Every row gives one point. The last column is the point's height on a tilted bowl or saddle (a function of degree 2), plus a little noise. Count its main directions that bend up, bend down and stay straight.

Points:
[[ 0.81 -1.75 -0.43  0.22]
 [ 0.39 -0.74 -0.46 -0.53]
 [ 1.49 -1.13  6.08  5.40]
 [-0.68  0.54 -1.55 -0.43]
 [-1.31 -0.20  1.22 -0.58]
 [-1.69  1.32 -2.93  1.01]
 [ 0.59 -0.19  1.22 -0.40]
 [ 3.79 -3.05 -3.13  2.73]
 [ 3.20  0.46 -1.32 -0.99]
 [-1.24  0.22 -1.20 -0.39]
 [-3.03  0.18 -2.57  1.16]
 [ 4.05  0.41  0.21 -0.43]
 [ 1.33  0.05 -1.55 -0.76]
 [ 0.79 -3.18  0.13  1.98]
 [ 2.33 -0.73  2.31  0.97]
 [-0.12 -4.45 -1.09  4.28]]
Directions: 2 up, 0 down, 1 straight

Points, 15 rows:
[[-0.79 -1.10  0.62  0.58]
 [-1.46  3.18 -2.16  0.97]
 [ 1.10 -1.69 -1.41  0.53]
 [ 0.37 -4.41 -2.82  4.61]
 [-1.90  0.97 -2.52 -0.04]
 [-3.36  3.02  1.09  1.42]
 [ 0.69 -0.47 -2.58  0.28]
 [-1.00 -1.15 -0.75  0.43]
 [ 0.89 -3.22 -2.19  2.30]
 [ 2.53  2.57  2.26  2.71]
 [-0.65 -0.78 -1.76  0.23]
 [ 2.90 -0.89  2.82  1.03]
 [-1.02  2.13 -1.01  0.32]
 [-0.63 -4.53 -1.61  4.69]
 [-0.66 -0.38 -1.15  0.00]]
Directions: 2 up, 0 down, 1 straight

Points, 23 rows:
[[ 0.90 -3.91 -1.78 -2.22 -1.71]
 [ 1.62 -1.68 -2.27  1.32 -1.65]
 [-1.79  0.60 -0.51 -0.61 -0.88]
 [ 1.44 -0.86 -1.21 -3.58 -1.54]
 [-1.46  0.50 -2.90 -3.93 -3.75]
 [ 0.07 -5.21 -1.92  3.19 -3.84]
 [ 0.38  1.96  1.01  1.47 -0.79]
 [ 0.72 -0.74 -1.93  1.63 -1.09]
 [ 0.39 -2.49  2.12  0.96 -1.16]
 [-1.32  0.65  2.44  3.14 -1.66]
 [ 0.62  0.76  1.04 -0.83 -0.60]
 [-1.49 -4.72  0.82  1.91 -2.25]
 [-0.81  1.13  0.09  0.00 -0.60]
 [-1.47  0.40  0.35 -1.81 -1.33]
 [ 1.04  0.80  0.34  1.03 -0.57]
 [ 2.03 -0.23 -1.38 -3.21 -1.45]
 [ 4.83 -2.86  1.53  2.65 -3.69]
 [ 0.54 -3.42 -5.14  1.06 -4.02]
 [-1.93 -0.71  0.78  3.82 -1.34]
 [ 2.31  0.12 -0.61 -2.62 -0.94]
 [-3.13 -1.56  0.56 -2.16 -2.18]
 [-1.05 -1.07  0.48  0.57 -0.54]
 [ 0.21 -1.86 -0.52  3.14 -1.58]]
Directions: 0 up, 3 down, 1 straight

Points, 43 rows:
[[ 1.55 -0.07  1.59  0.46  0.48 -4.43 -1.41]
 [-0.53 -1.23  1.45  2.94  2.17  2.91  2.52]
 [-1.01 -0.08  1.40  2.27  0.01 -1.24  1.22]
 [-0.38  0.51 -2.67 -1.15 -3.45 -2.51  2.88]
 [ 2.17  2.27 -1.89 -0.73  3.30  5.10  1.96]
 [-0.02  3.44  0.53  1.48 -2.12 -1.83  2.99]
 [ 2.87 -1.80  2.11  2.43  2.26 -0.27  1.87]
 [ 2.29  0.81  0.00  2.01 -0.02 -2.59 -0.26]
 [ 0.15 -0.98 -0.25 -2.31 -2.01  0.66  1.72]
 [ 0.76 -1.68 -1.73  2.12 -2.80 -0.96  1.42]
 [ 1.46 -0.66 -1.81  0.97 -0.92 -2.79 -0.33]
 [ 3.27 -2.14 -1.01 -0.36 -0.69 -0.77 -0.30]
 [-0.94  0.37 -0.89 -1.41  3.95  3.76  1.31]
 [-0.44  3.24  3.79 -3.41 -1.47 -1.69  4.44]
 [-0.48  0.78  1.14  0.45  2.46 -0.43  1.08]
 [-0.36  2.32 -1.76 -1.45  1.46 -0.86  1.60]
 [ 1.43 -1.95 -1.49  0.78 -2.24  2.34  0.61]
 [ 0.41 -0.90 -2.24 -0.61 -0.58 -4.72 -1.08]
 [ 0.33 -2.50 -1.62 -1.50  5.42 -0.28  3.82]
 [-4.70  1.15  0.32 -2.36  2.57  4.57 -4.30]
 [ 2.14  0.31 -2.84  0.43 -0.71 -0.11  0.66]
 [ 3.80 -0.25  2.93 -1.88  0.74  1.73  1.64]
 [-0.98 -0.10  0.63  3.70 -0.97 -1.95  2.13]
 [-1.39 -3.27 -2.14 -2.81 -1.74  3.17  2.72]
 [ 2.02 -0.88  3.75  0.04  1.73 -2.03  1.28]
 [-1.43  1.23 -3.60 -0.46  1.41  1.84  1.18]
 [-2.74 -0.33  2.35  1.32  0.75  1.80  0.55]
 [ 1.18 -2.20  1.05 -3.30 -0.24  0.55  2.58]
 [-0.93 -1.97  3.24 -1.38 -0.64 -1.13  1.76]
 [-0.98  0.83 -1.97  0.17 -0.44  3.09 -0.04]
 [ 2.12  0.35  1.55 -0.07 -0.56 -1.26  0.25]
 [ 0.05  0.76  3.26  0.51 -0.55  2.10  1.32]
 [ 2.56 -0.65  3.74  1.28 -1.54  2.29  0.92]
 [ 1.06  2.18  0.30 -3.73 -0.99  1.43  2.33]
 [-1.72 -1.25 -1.95 -2.48 -1.80 -2.82  1.46]
 [ 0.68 -3.11  2.00  3.11 -0.29  0.67  2.61]
 [ 0.43  2.81 -2.16 -1.04 -2.80 -0.03  2.63]
 [-0.17  0.29  3.23 -0.83  0.77  0.42  1.57]
 [ 1.47 -0.86  0.16 -1.55 -1.08  1.62  0.79]
 [-4.02  2.62  1.50  4.99  0.82  0.26  4.24]
 [-0.17 -2.27  1.12  1.52  3.30 -3.50 -0.50]
 [-1.39 -0.98 -0.95  2.11  2.27  3.28  1.27]
 [ 3.58  1.77 -0.36  2.44  1.63  3.85  0.63]]
Directions: 4 up, 2 down, 0 straight

Points:
[[-5.04  0.32 -2.37  1.02  0.64 -0.23  1.97 -2.49  1.70]
 [ 0.99 -1.36  1.35  1.40  0.22 -1.16  2.95  2.61  2.04]
 [ 3.71 -0.77  1.83 -1.50  1.17  1.43 -1.85  0.52  0.34]
 [ 2.24  0.14  0.44 -4.78  0.11 -0.71 -1.43 -2.00  1.24]
 [ 2.13 -1.64  1.97 -0.40 -0.71 -4.13  4.77  2.50  4.12]
 [-2.37 -0.32  2.29  0.14  0.71 -0.13  0.94  4.22  1.51]
 [-0.40 -1.51  1.94 -1.02 -1.47  1.67  2.72 -3.06  1.85]
 [-1.74 -0.08 -2.79 -0.26  0.10 -1.58 -1.85 -0.72  0.80]
 [ 4.35 -1.17 -2.20  0.83 -0.03  1.55  1.00 -0.26  1.30]
 [ 1.49 -1.55  2.94 -0.67  3.44 -1.67  0.94  2.22  3.17]
 [ 3.18  1.96  2.91 -1.69  1.57  1.15  4.56  0.72  2.08]
 [ 1.70  3.42 -2.25 -0.24  2.86  1.12  1.54 -3.49  0.98]
 [ 0.48  1.24  3.75 -0.43 -1.51  0.78  1.30 -2.93  1.74]
 [-0.10  0.63 -1.42  0.25 -0.06  0.46 -5.10 -2.14 -0.01]
 [-0.20 -1.29 -0.38 -0.12 -5.06 -0.59  0.77 -0.13 -0.48]
 [-3.12 -1.03  0.67 -1.36  2.01 -1.82 -0.95  2.06  0.22]
 [ 0.31  1.23 -1.26  0.88  1.17 -2.11  1.32 -1.06  0.49]
 [-0.37  1.19  1.68 -0.52  0.90  2.27  1.23  3.71  2.10]
 [ 1.36  1.66 -0.80  2.61  2.53 -1.82  1.37 -2.84  1.43]
 [-2.01 -3.66  0.01 -1.24 -1.34  3.15  1.62 -2.49  2.77]
 [-0.92  1.87  2.27  2.01  1.71  3.10  1.80 -0.71  1.77]
 [-3.89  1.96 -2.24  1.39  0.84 -0.99  4.24 -1.20  1.23]
 [ 1.00  1.56  0.72 -0.39 -4.54 -1.57 -1.10 -1.21  0.81]
 [ 2.05  0.30 -3.57 -2.36 -0.21 -2.36  0.28 -0.52  1.74]
 [ 1.24  1.01 -2.19 -2.03 -3.87 -2.15 -1.32  1.95  1.58]
 [ 0.51  2.65 -1.46  0.74  3.75 -0.07  1.16 -1.59  0.08]
 [ 1.33 -0.76 -3.22 -4.22  0.12 -4.50  2.02  0.20  4.04]
 [-1.09 -0.53  0.98 -0.17 -2.12 -0.07  0.49  0.93 -0.57]
 [ 2.55  2.14  1.07  0.81  1.23  3.98  3.44  1.11  3.16]
 [-1.63  0.28 -2.71 -0.65 -0.85  2.12 -0.67 -1.14  0.92]
 [ 1.06 -3.99 -0.93 -2.83 -4.57 -1.20 -0.32  1.68  0.55]
 [ 1.05 -2.03 -2.34  1.68  3.45  2.45  2.48  1.30  3.59]
 [ 2.64  3.23 -0.70  1.66 -0.91 -3.94  0.87 -0.45  2.55]
 [ 3.36 -1.45 -2.95  0.52  0.56  1.89 -0.86  0.49  1.36]
 [-1.76  1.25 -0.74 -2.22  0.98 -3.05 -0.31 -0.77  1.23]
 [-1.50 -1.57 -2.36 -0.26  1.88 -0.20 -1.01 -1.80  0.73]
 [-0.76 -1.40  0.05 -0.19 -2.49 -0.72 -1.22 -0.46 -0.66]
 [-2.60  1.05 -0.60 -2.49  0.76 -2.02  2.36 -2.09  1.02]
 [ 2.96  3.41 -0.98 -0.24  0.31 -0.43  5.56 -1.31  0.44]
 [-2.48  1.64  0.78  2.10  0.26  0.89  3.82  1.50  1.05]
 [-2.10  1.42  0.30  0.07  2.33 -0.09 -3.26  0.27 -0.69]
 [ 0.05 -1.32  3.17  3.73  2.82  1.06  1.46 -1.86  3.07]
 [ 4.23 -0.31  1.99  6.41  3.15 -2.56 -2.11  0.45  5.81]
 [-0.92 -0.74 -3.40 -1.78  2.26  0.64 -1.51  1.75  1.09]
 [-0.55  1.45 -1.34  0.89 -2.15  3.87 -0.04 -0.84  1.89]
 [ 1.43  2.66  4.04  2.59  1.93  2.66 -1.29 -1.03  2.15]
 [-0.92  2.02  1.23  2.33  0.02  1.06 -4.35 -0.40  0.14]
 [-2.34  1.78  3.84 -0.75  1.76 -2.59  3.06  0.64  2.16]
 [-3.82 -0.21  0.53 -2.45  1.07 -0.24 -1.51 -3.01  1.29]
 [-2.47  1.95  0.62 -0.72 -1.05  0.43  0.17  0.05  0.16]
 [-0.09  1.36  0.68  0.65 -2.22 -0.48  3.15  0.17  0.18]
 [ 1.86  3.14  0.76 -2.45 -0.95 -3.58 -1.67  0.86  2.77]
 [ 3.23  1.93  0.77 -0.37  2.92 -4.36 -1.17  0.42  2.57]
 [-0.57  0.34 -3.86 -1.01 -1.00  1.29 -0.14  0.28  1.09]
 [-1.27 -0.57  2.38  0.40  2.63  0.18  3.45 -1.61  1.20]
 [-1.68 -2.75  2.09  0.01  1.04  2.01  2.61  5.68  4.35]
 [-2.20 -0.41  1.10  0.84  0.40  0.13  0.62 -1.69 -0.05]
 [-0.63  2.20  0.26  2.20 -0.45 -0.84 -2.02  1.12  0.74]
 [-0.72  1.74  0.51  1.39 -0.09 -0.56 -0.66  0.59  0.02]
 [ 0.67 -1.76  1.08  1.15  2.60  3.38 -1.46  5.81  5.02]
 [ 0.29  3.91  1.68  0.22  1.70  1.32  0.74 -3.04  0.94]
 [ 0.20 -1.44  0.18  1.03 -1.36 -2.89  2.00 -0.93  1.04]
 [ 0.94 -1.40  0.17  1.05  1.28 -0.64  1.06  3.24  1.70]
 [-2.49 -0.66  2.01  0.54  1.11 -1.07 -3.42  3.76  0.76]
 [-0.02  0.14 -1.91 -2.81  1.58  3.30 -4.11 -1.77  1.39]
 [ 1.24 -1.78 -0.62 -3.27 -0.27 -3.35  0.71  3.08  2.88]]
Directions: 5 up, 0 down, 3 straight

Points, 60 rows:
[[ 3.70 -1.87  2.73 -0.63  0.16 -3.28 -2.66 -1.90  1.55]
 [ 1.75  0.06  0.47 -1.71  1.63  0.71 -2.44  1.31  1.01]
 [-2.87 -2.31  0.67  1.44 -1.30 -0.22  1.12 -1.42  1.61]
 [-2.05  2.68 -2.11 -0.47 -0.82 -1.01  2.20 -3.32  2.00]
 [ 0.02 -2.03  1.01 -1.41 -5.83 -0.47 -0.84 -0.32  1.23]
 [ 2.56  2.55  3.22  1.55 -1.08 -1.80  1.16  1.32  1.27]
 [ 1.44  1.71 -2.86  0.62 -0.11  0.32 -1.17 -0.44  1.14]
 [-2.19 -2.55 -3.82  1.95  1.99  2.34 -3.10  0.97  3.75]
 [-0.68  1.67  1.63 -1.72  1.19 -0.50  1.97 -2.56  0.87]
 [-0.50 -1.16  1.35  0.39 -1.47 -0.94 -0.29  0.98  0.52]
 [-2.90 -0.48 -3.96 -2.32 -3.56  0.25 -1.45  1.31  2.58]
 [-5.12 -0.13  1.38 -2.19 -1.62  0.07 -0.20 -0.03  1.95]
 [-0.45  1.49  2.23 -2.95 -2.18  1.79  3.31 -0.38  1.45]
 [ 3.00 -2.14 -1.72  0.98  2.61 -1.45 -1.17 -2.46  1.89]
 [ 0.44  0.50  0.48  0.64 -2.26  2.75  1.49 -0.47  0.90]
 [-1.14  0.75  1.03  0.71 -1.72  3.40  3.64  2.15  2.06]
 [-1.10  1.11 -1.91  1.35 -0.60 -0.51  0.16 -3.62  1.60]
 [ 1.54  0.52 -5.50 -2.33  0.41  2.89  1.42 -1.01  3.05]
 [-2.60  1.00 -0.81 -0.56  5.42  2.29 -2.83  1.01  3.26]
 [ 2.35  1.47 -0.34  1.65  1.83  0.56 -2.12 -1.70  1.24]
 [-1.63 -1.13  1.42  2.12 -2.04  0.24 -2.23  1.19  1.32]
 [ 1.25  0.21 -1.88 -1.97  4.30  1.92  5.43 -5.31  4.01]
 [-3.26  2.39 -1.78  2.47  1.27 -0.07  0.72 -1.15  2.41]
 [-0.70 -3.35  1.11  0.66 -2.15  3.62  1.03  1.43  1.80]
 [-2.42 -2.31  1.41  3.17  1.06 -1.59 -0.97  0.70  2.11]
 [ 1.73  1.18  1.74 -0.54 -0.87 -0.23  5.05 -0.54  1.51]
 [ 0.98 -3.22 -2.62 -1.00  2.91 -0.56 -4.11 -4.29  3.64]
 [ 0.49 -1.02 -0.89 -4.19  0.71  1.86  0.67 -3.47  1.90]
 [ 1.42 -1.36 -0.78  1.74  2.25  0.45 -0.06  0.88  1.22]
 [ 0.70  0.25 -2.03  1.21  2.70  1.51  3.01  3.06  2.34]
 [-1.19 -0.39 -4.15 -1.03  3.53  0.20  1.12  1.17  2.73]
 [-0.13  0.23 -1.72  2.76 -0.79  3.84 -1.17  0.47  2.02]
 [-1.10 -2.22 -1.15  3.43 -1.26 -1.79 -0.53  1.24  1.84]
 [ 3.42 -0.72 -0.31  1.56 -0.70  0.43  1.60 -0.28  0.84]
 [ 1.48 -2.24  0.96  0.28 -0.16 -2.97 -1.22  0.36  0.81]
 [ 1.17  1.06 -3.44 -0.04 -3.57  0.13  0.31 -0.68  1.33]
 [ 1.05 -3.19  0.41  0.82  0.38 -0.43 -0.77 -0.48  0.91]
 [-0.72  1.60  0.91 -0.94  1.48 -1.78  0.71 -2.09  0.78]
 [ 0.53 -2.21  2.27 -4.87 -0.24 -2.06  4.16 -4.64  3.07]
 [ 3.55 -2.37 -0.79  3.00 -0.18  1.63  1.34  0.08  1.63]
 [ 0.09 -0.06 -3.13 -0.27  1.20  0.81 -0.98  0.54  1.40]
 [ 3.37 -3.21 -2.61 -4.50  2.89 -2.15  0.86 -2.19  3.40]
 [-0.15 -1.42  0.60  3.77 -1.17 -3.66 -0.44 -2.21  1.97]
 [ 1.79 -1.50  1.75 -2.63  2.09  1.39  5.01  3.33  2.94]
 [ 2.02  2.08  0.37  2.13 -1.77 -1.31 -1.02  2.93  1.03]
 [ 1.36 -0.15  0.93  1.54 -0.89 -0.61  1.97 -0.92  0.64]
 [-2.94  0.80 -0.39 -1.32  1.34 -3.74 -0.33 -2.45  1.90]
 [ 1.29  0.31  0.07  1.64  2.38  1.18 -2.91 -4.05  1.89]
 [-0.36  1.36 -3.11  0.76 -0.89  0.34  3.36 -3.16  2.23]
 [-1.70 -0.58  1.96  2.03  1.10 -1.07 -1.56  3.17  1.76]
 [ 2.93 -1.96 -4.03 -2.37  1.81  1.68  3.01 -2.32  3.03]
 [-1.41  0.56 -1.09 -0.27 -2.03 -0.95 -2.31 -2.61  1.28]
 [-1.13 -2.22 -4.80  2.18 -1.72 -1.83 -0.97  1.85  2.74]
 [ 1.40  2.71 -2.39  0.22 -1.01  0.21 -2.27 -0.78  1.21]
 [-1.86 -0.35  1.42 -3.75  3.97  0.29 -0.47  0.10  2.03]
 [ 0.62 -2.59 -1.11 -0.67  1.49 -0.84  0.05  1.11  1.10]
 [ 1.73 -1.74  0.49  0.25  2.50 -0.65 -2.30 -0.80  1.19]
 [-1.07  0.72 -1.75  0.70 -0.55  1.95  3.54  4.07  2.39]
 [-0.22 -0.01  0.90 -0.95 -0.06  0.16  2.22 -0.45  0.57]
 [-0.35  2.24  2.19  3.75 -1.07  1.46 -4.01  0.33  2.21]]
Directions: 8 up, 0 down, 0 straight

Points (72 x 9):
[[-0.27 -2.71  0.59  1.71 -2.19 -1.15  1.04  1.94  0.34]
 [-0.69 -0.35 -5.58  5.00  5.86 -0.69  2.02  1.84  1.37]
 [-0.93  0.67 -1.06 -1.72  0.08 -1.07  3.56  0.53  0.15]
 [-0.72  0.81  0.95 -2.29  5.77  0.21 -1.43 -2.24  0.63]
 [ 2.25 -0.13  1.26 -0.91  2.20  0.15  0.03 -5.54  2.52]
 [ 2.44 -0.78  2.39  1.59 -2.27  0.76  1.36  0.75  1.61]
 [ 0.75  1.28  0.78 -2.19  1.87 -1.65  1.40  1.39  0.42]
 [-2.02 -0.76  1.70 -0.07 -2.70 -0.90 -1.39  1.88  1.42]
 [ 1.42  0.89 -0.30  0.16 -1.43 -0.45  1.61 -0.78  0.88]
 [ 2.01 -0.35 -0.56 -2.61  0.81  0.68 -0.11 -1.11  1.08]
 [-0.88 -2.17 -0.49 -0.07 -0.46 -2.26 -0.85 -2.79  1.75]
 [ 0.65 -1.66 -2.98  1.16  2.01  0.50 -1.25 -1.56  1.50]
 [-0.08  5.39 -0.06  2.02 -1.75  2.62 -1.55  2.35  4.59]
 [-0.37 -1.46  1.24 -2.26 -3.96  1.81  1.76 -0.61  0.00]
 [-1.15  0.57 -1.14 -3.35  1.47 -0.25 -0.77  1.77  1.20]
 [-0.01  2.80  3.47 -0.19 -3.15  1.67 -2.74  2.84  2.47]
 [-0.18 -1.77  0.46 -1.36 -1.49 -0.11 -1.67 -4.09  2.27]
 [ 0.76 -1.77  0.29  3.67  4.81  0.91 -0.16  3.42  1.31]
 [-2.29 -1.47 -0.11 -3.44 -1.58 -1.34 -0.97  1.61  2.37]
 [ 1.78 -3.78  1.80  0.81  1.87 -1.86 -1.42  0.23  0.47]
 [-2.04 -3.49  3.47  0.40 -0.49  3.27  1.74 -1.11  0.50]
 [ 1.02 -3.16 -0.27  1.25  2.41  1.56 -4.40  0.78  0.81]
 [ 2.51 -1.97 -0.82  2.56  0.16  2.64 -4.69 -0.55  2.17]
 [-2.11 -0.13  0.44  2.03 -0.94  1.21 -0.43 -1.70  1.21]
 [ 0.58  0.24  0.54 -3.76  4.36  0.69 -0.18 -0.20  0.57]
 [-3.20  0.59 -4.18 -0.56 -1.99  4.81  0.53  1.26  4.62]
 [ 3.30  0.59 -1.78 -0.36  0.80 -0.77 -0.46  1.71  0.11]
 [ 0.55  6.48 -3.01  1.38  0.70 -0.66  1.89 -0.77  2.90]
 [-1.07  1.54  2.52  1.62 -3.94 -0.84 -1.00  0.60  2.34]
 [-0.12 -0.02 -0.26 -0.63 -2.13  2.11  0.23 -0.35  0.62]
 [-2.03 -0.37  1.65  1.27  0.23 -1.18  0.77  1.17  0.70]
 [-1.25  1.60  4.01  0.89 -2.20 -3.00  1.09  4.17  3.88]
 [ 0.61  0.27  1.74  0.58  1.70 -0.13  2.53  0.10  0.37]
 [ 3.38  0.20  0.67 -1.88  1.18  0.46 -1.43  0.15  0.74]
 [-0.81 -1.10  1.49  3.26 -0.31 -0.16  0.58 -0.11  1.24]
 [-2.10  1.44 -1.66 -0.77 -1.92  1.30  2.50 -1.45 -0.10]
 [-1.74 -3.00 -1.12  0.58  0.56 -1.06  4.24 -1.01  0.16]
 [ 0.66  2.19 -2.31  4.93  3.39 -2.35  1.23  1.49  0.34]
 [-1.87  1.64 -2.00  0.25  0.46  0.38  2.61  3.21  1.81]
 [-0.14  0.54 -3.01 -2.01 -2.07 -1.73  5.37  1.37  2.04]
 [ 1.86  2.39  0.06  2.17  0.56 -0.54  0.19 -1.70  1.39]
 [ 0.60 -1.07  2.30 -0.09  0.77 -0.37 -0.54 -0.85  0.54]
 [-2.72  2.14  5.61  0.33  0.25 -3.14  0.74 -1.12  2.93]
 [ 0.63  0.75  2.59  1.49  2.46 -0.31  1.51  0.32  0.80]
 [-1.41  0.88 -0.97 -0.87  0.40  0.46 -0.79 -1.10  0.56]
 [-0.10  2.36 -3.05  1.43  1.96 -0.49  0.88  1.66  0.64]
 [ 0.59  1.50 -2.35  3.54  2.06  1.64 -2.87 -3.66  4.25]
 [ 1.41  0.93 -1.78  0.65 -0.07 -0.42  2.49 -0.30  0.75]
 [ 3.62 -1.26 -0.05  0.50 -0.67 -4.65  0.75 -1.25  1.47]
 [ 0.08 -1.74  3.88  0.66 -0.27 -4.85 -0.06  0.08  2.32]
 [ 4.69 -1.89 -1.82  0.79  0.16 -2.80  2.01 -3.53  3.37]
 [ 2.98  0.96 -1.41 -0.34 -0.34 -1.46 -0.82 -3.51  2.55]
 [-1.32  0.08  1.39  0.93  0.09 -2.32  0.65  5.61  1.68]
 [-1.83 -2.32 -1.07  0.40 -1.12  0.87 -3.71  0.25  2.08]
 [-2.04 -0.98 -4.80 -0.13 -0.90 -1.85 -1.87 -0.70  2.81]
 [ 4.43  4.53 -2.23  2.45  0.18  1.81  1.32  3.10  5.20]
 [-0.73  0.52 -0.60  0.45 -1.59 -0.33  2.44 -0.91  0.18]
 [-1.04  3.97 -3.78 -1.91 -1.20 -1.62 -1.00 -1.49  3.67]
 [-4.50  0.85 -1.64 -0.62 -1.80  1.03  0.35  2.63  3.04]
 [ 2.86 -3.90  0.82 -3.58 -0.72 -1.83 -1.73  2.96  1.73]
 [-1.11  0.02  0.21 -2.29  2.88  2.77 -1.68  1.34  0.95]
 [-0.90 -3.67 -0.45 -2.16 -0.17  2.27  5.18  0.43  1.28]
 [ 0.76  1.49 -2.68 -2.03 -0.45  1.38  2.33  1.16  1.90]
 [ 2.96 -0.18  1.02 -3.88 -3.75  3.46 -1.78  0.62  2.88]
 [ 0.12 -0.76  0.73 -2.03 -3.43 -3.00  0.22 -0.66  2.25]
 [-0.68  2.57  0.33 -0.68  2.88  1.44  1.60 -1.96 -0.82]
 [ 1.69 -0.95 -2.43 -0.23 -3.59  0.44  2.91 -1.42  2.19]
 [-1.79 -2.43 -1.28 -1.33  2.35 -1.89 -0.49 -1.42  1.31]
 [ 0.64  2.78 -2.99  1.89  0.46 -2.76 -1.90 -2.36  2.21]
 [ 0.23 -0.35 -0.98  1.00  0.81 -1.56 -2.30  3.08 -0.87]
 [ 1.86 -1.50  2.18 -0.71  0.18  1.90 -3.21 -3.62  2.29]
 [ 0.80  0.66 -0.81 -0.73  1.52 -0.84 -1.71 -2.08  0.73]]
Directions: 5 up, 1 down, 2 straight
